Every row gives one point. The last column is the point's height on a tilted bowl or saddle (a function of degree 2), plus a little noise. Along how many of its main directions does it bend up, bend down or stay straight?

Points (16 x 4):
[[-20 -43 -19 -21]
 [-41 -24  13 -12]
 [-19  32  21 -15]
 [-54  40  28 -48]
 [ 62 -70  36 -69]
 [-13   0  49  -5]
 [-17  41 -42 -49]
 [  7 -12   6   3]
 [ 19 -29  13  -3]
 [  9 -31 -50 -37]
 [-10 -11  18   3]
 [-41 -35  -4 -19]
 [ -4  53  91 -70]
 [  8 -70  72 -56]
 [-41   5  25 -13]
 [-18   4 -19 -11]]
Directions: 0 up, 3 down, 0 straight

Points (15 x 4):
[[ 28  -5 -44 -33]
 [ -1 -30  -7  -7]
 [ 73  33  49 -64]
 [ 67 -20   8 -42]
 [-35   3  50 -15]
 [ 45  16 -31 -39]
 [ 33 -17 -16 -19]
 [-33  -6  22  -8]
 [  6  28  44 -17]
 [-45  48  15 -37]
 [ 67   1  15 -41]
 [-29  14 -54 -42]
 [ -9  31 -32 -31]
 [-44 -43 -19 -24]
 [ 20 -32 -79 -58]]
Directions: 0 up, 3 down, 0 straight

Points (22 x 5):
[[  29   81  -39    2   60]
 [  35   -6  -17   14   -2]
 [ -27  -63  -15  -15   17]
 [  35   17  -27   27   14]
 [ -14    2  -53  -20   16]
 [  32   16  -13    6    0]
 [ -20   36 -112  -50  101]
 [ -21  -21    6   32   10]
 [  -6    8   12   62   32]
 [  72  -59  -51   14   50]
 [  25   42   48    7   24]
 [ -68   12  -23   -9   48]
 [   2  -19  -47  -13    8]
 [ -39    3   28  -47   18]
 [ -16  -27   65   36   29]
 [  -1  -20  -24    6   -1]
 [ -21  -10  -23    0    3]
 [ -27  -33  -13  -17    1]
 [   4  -17   42  -30   -4]
 [  -6    7   28  -26   -3]
 [ -18  -72  -27   23   33]
 [   3 -107    9   61   69]]
Directions: 4 up, 0 down, 0 straight

Points (43 x 7):
[[-13  46  -7 -31  -8 -71  -5]
 [-61  19  78  15  15  25  -7]
 [-19  19  -8  45  20 -27 -20]
 [-43 -14  72  11 -17  -6   0]
 [ -9 -30  64  -6 -20  30  -1]
 [ 28  10  81  55   6  21  54]
 [ 48  50  37   9   7  34  -8]
 [ -2 -26  -7 -12 -39 -17 -31]
 [-26 -21  16 -26  22 -23 -32]
 [ 19 -20  65 -64  26 -56 -40]
 [  2 -19  -8  -1  -4  58 -16]
 [-46  13  -7  85  35  -9 -37]
 [ 35   6 -61 -25 -73  52 -86]
 [ -2 -60 -21   1 -34   0 -51]
 [ 19 -14  67  26  -1  20  30]
 [-41  33   4 -30  50 -35 -29]
 [ 22  13 -48  -8  35 -34  -8]
 [-45 -11 -19  13  51 -40 -36]
 [-32 -26 -73 -87 -36   8 -61]
 [ -7  -6 -20 -30  27 -51 -20]
 [ -4 -18  51 -20  74 -42 -26]
 [-29 -10  53 -45 -30  -5 -38]
 [ 64  40  18 -32  41   4 -11]
 [ 16  64 -26 -38   5  31 -35]
 [-11 -25  19 -50   6 -27 -41]
 [-57  24 -72  63  62  27 -28]
 [-46   0  52 -53 -57   9 -49]
 [ 17 -20  26  28 -24 -52   6]
 [ -1  -2  14 -64  34   1 -36]
 [ 17 -32  29   0   0 -20  -8]
 [  4 -28  39  73 -44  -9  24]
 [ 32  25  69 -24  52 -34  -2]
 [ 58   4  14  -7 -42  28 -26]
 [-13  -5 -39   2 -35  46 -34]
 [-21 -79  56 -40  57 -21 -71]
 [ 15  64 -31  21 -37  37 -45]
 [ 38  -1   5  -3 -24  20 -19]
 [-14  -1 -32 -39 -21 -12 -31]
 [ 12  58  -8  -1 -30  44 -36]
 [-15   0  16  -5  13  16 -10]
 [ -5 -76 -25 -13  16 -66 -72]
 [-67 -14  -9   0  21  -7 -33]
 [-56  40  55 -26 -48  28 -33]]
Directions: 2 up, 3 down, 1 straight
